Every row gives one point. Each copy is the shape, with its points in the same order, turned, moved and blurred by noise. Is it also mirrored, or only turned?
(in the rows, 128 means zero)

Shape (8 x 2):
[[ 96 138]
 [106 112]
 [ 85 147]
 [ 99 149]
 [ 91  72]
 [131 136]
 [207 144]
 [114 141]]
Copy 1 (8 x 2):
[[107 132]
 [112 116]
 [ 86 136]
 [103 143]
 [107  68]
 [133 137]
 [202 154]
 [120 137]]
Copy 1 is: only turned
Copy 2 (8 x 2):
[[117 176]
 [138 159]
 [111 189]
 [105 177]
 [180 160]
 [106 143]
 [ 73  76]
 [107 159]]
Copy 2 is: mirrored
Copy 3 (8 x 2):
[[ 99 144]
 [106 118]
 [ 86 150]
 [ 99 155]
 [ 91  82]
 [132 142]
 [205 140]
 [113 139]]
Copy 3 is: only turned

Shape (9 x 4):
[[172 105 166 130]
 [ 95 119  84 115]
 [127 108 166 123]
 [103 197 123 133]
 [169 136  51 181]
 [182 147 133 128]
 [105 196 147 145]
 [138 104 161 121]
 [130 149 165 125]]
Copy 1 (9 x 4):
[[156 100 154  95]
 [101 156  82 126]
 [121 116 144  85]
 [ 68 137 147 170]
 [181 180 112 183]
 [151  96 147 145]
 [ 70 134 173 160]
 [126 109 143  84]
 [101 109 160 118]]
Copy 1 is: mirrored
Copy 2 (9 x 4):
[[170 129 160 141]
 [115 166 107  74]
 [142 128 168 102]
 [ 58 177 157 117]
 [ 92 131  61 157]
 [139 166 143 172]
 [ 54 156 180 138]
 [157 137 161 117]
 [119 150 181 129]]
Copy 2 is: only turned
Copy 3 (9 x 4):
[[133  92 164 157]
 [ 77 149 101 106]
 [108 110 156 160]
 [120 199 156 105]
 [179 132  67  91]
 [151 116 156 109]
 [127 202 166 129]
 [100 111 155 154]
 [116 143 168 138]]
Copy 3 is: only turned
Copy 4 (9 x 4):
[[149 153 176 140]
 [ 78  85 119 122]
 [128 139 169 103]
 [102 151  71  98]
 [150  81  80 189]
 [134 163 130 162]
 [123 163  78  86]
 [127 139 174 114]
 [125 162 133 103]]
Copy 4 is: mirrored

Shape (12 x 8):
[[166 148 156 114  49 144 155 176]
 [150  68 145  94 139 152  72 151]
 [ 93  91  75 199 143 153 149 152]
 [145  92  96  90 124 116 159 147]
 [174 129  73 110 139  72 138 116]
 [140 116 146 147 135 159  73  78]
 [ 98  98 166 176 104 110 179 157]
 [131 114 171  99 127 113 151 112]
 [148  94 140 135 129 139 162 126]
 [174  93 162 179  83  99 114 172]
 [131  90 111 159  64  66 148 125]
 [ 94 106 121  94 149 118  89 111]]
Copy 1 (12 x 8):
[[156 187 192  86 119 139 158 156]
 [126 108 145 126 106 148  46 184]
 [145 126  88 138 107 157 101  45]
 [146  99 120  92 136 177 135 149]
 [156  96  76  48 125 128 147 163]
 [ 89 156  89 132 109  93  69 164]
 [132 123 148 165  93 138 174 100]
 [114 119 128 135 131 131 157 185]
 [144 143 105 144 116 154 135 155]
 [167 143 153 119  44 108 128 140]
 [110 119 119  85  54 151 179 126]
 [ 79  89 114 107 144 129  92 158]]
Copy 1 is: mirrored
Copy 2 (12 x 8):
[[173  80  92 128  87 100 177 193]
 [ 84 102 181  99 138 142 136 162]
 [ 84 135  80 148  98 127 150  53]
 [160 101 113  86 146 139 139 107]
 [170 136 115 131 178 138  84 106]
 [101 115 184 170  84 131 103 151]
 [131 130 105 125  91  43 169 102]
 [165 136 168 100 102  96 130 142]
 [147 113 154 128 118 104 167 108]
 [117  85 124 154 146  58 154 163]
 [151  77  99 134 138  57 107  98]
 [107 135 158  94 105 142  72 129]]
Copy 2 is: only turned

Shape (14 x 11):
[[126  96 103 115 110  93 112 158 124 150 108]
 [104 126 128  42 107 170 185 126 149 153  88]
 [114 161 179 172 131 128 168 161 136  98 131]
 [ 82 155 133 122 123  94 136  80  94  83  71]
 [140 135 112 132 112 116 182 136 134 134 182]
 [108 101 130 144 132 148 133 113 114 137 100]
 [ 92 113  95 108  87 144 143 161  65 103  48]
 [ 88 181 177 172  99 127  85  69  69 153  61]
 [115 129 133 117 164 108 183  95  88 186 163]
 [173 102 113  82  76 104 134  91 120 147 132]
 [ 86 127  97 115 142 118  81 163 121 138 162]
 [127 159  74  40 152 189 147 155 131 118  72]
 [ 98 102 166  92 116 146 131 123  63 124  75]
 [100 107 110 115 109 153 108 142 121 136 129]]
Copy 1 (14 x 11):
[[119 100 114 165 102  80 115 107 107 111 110]
 [152 156  95  92  92 131 189  49 105  77 118]
 [104 167 178 144 102 148 173 154 100 132 156]
 [129 183 166 105 120  97 140  78 116 190 100]
 [135 176 111 141 129 102 144 135  99  89 180]
 [105 137 140 141 132 138 132  81 132 122 125]
 [ 81 141 119 146  71 107 145  27  97 173 121]
 [146 100 206 100 149 136 127  70 131 222 140]
 [111 150 118 105 185  80 174 108 146 101 170]
 [175 132  90 146 157  87 128  87  74 115 125]
 [ 88 107 100 109  93  98  91 144 131 116 133]
 [140 165  53 111  47 139 179  59 159 126 114]
 [ 85 120 120 117 139 131 169  44  95 164 105]
 [103 118 109 122 106 134 103  89 110 114 133]]
Copy 1 is: only turned
Copy 2 (14 x 11):
[[112 103 140 146 105  97 134 131  84 126 150]
 [ 84  87 154  75 171  88 118 184 133 136  78]
 [143 151  81 134 147 126 127 121 171  58 135]
 [172  63 106  87 140 167 160 111 133 118 128]
 [119 167 172 111 121 100 133 106 124  76 111]
 [137 112 132 149 128 139 140 159 142 130 118]
 [153  94 116  76 118 138 145 205 103 130 171]
 [193  27 138 152 130 173 131 130 203 119 171]
 [121 149 204 131 188 142 141 101 139 121 120]
 [148  91 190 112 109  59 131 112 117 156 113]
 [117  98 143 169 121 152  85 132  68  81 128]
 [ 66 106 112  43 128 142  63 171 119 149 104]
 [180  89 123 118 174 127 118 184 131 149 135]
 [132 106 144 146 116 118 106 169 103 103 113]]
Copy 2 is: mirrored
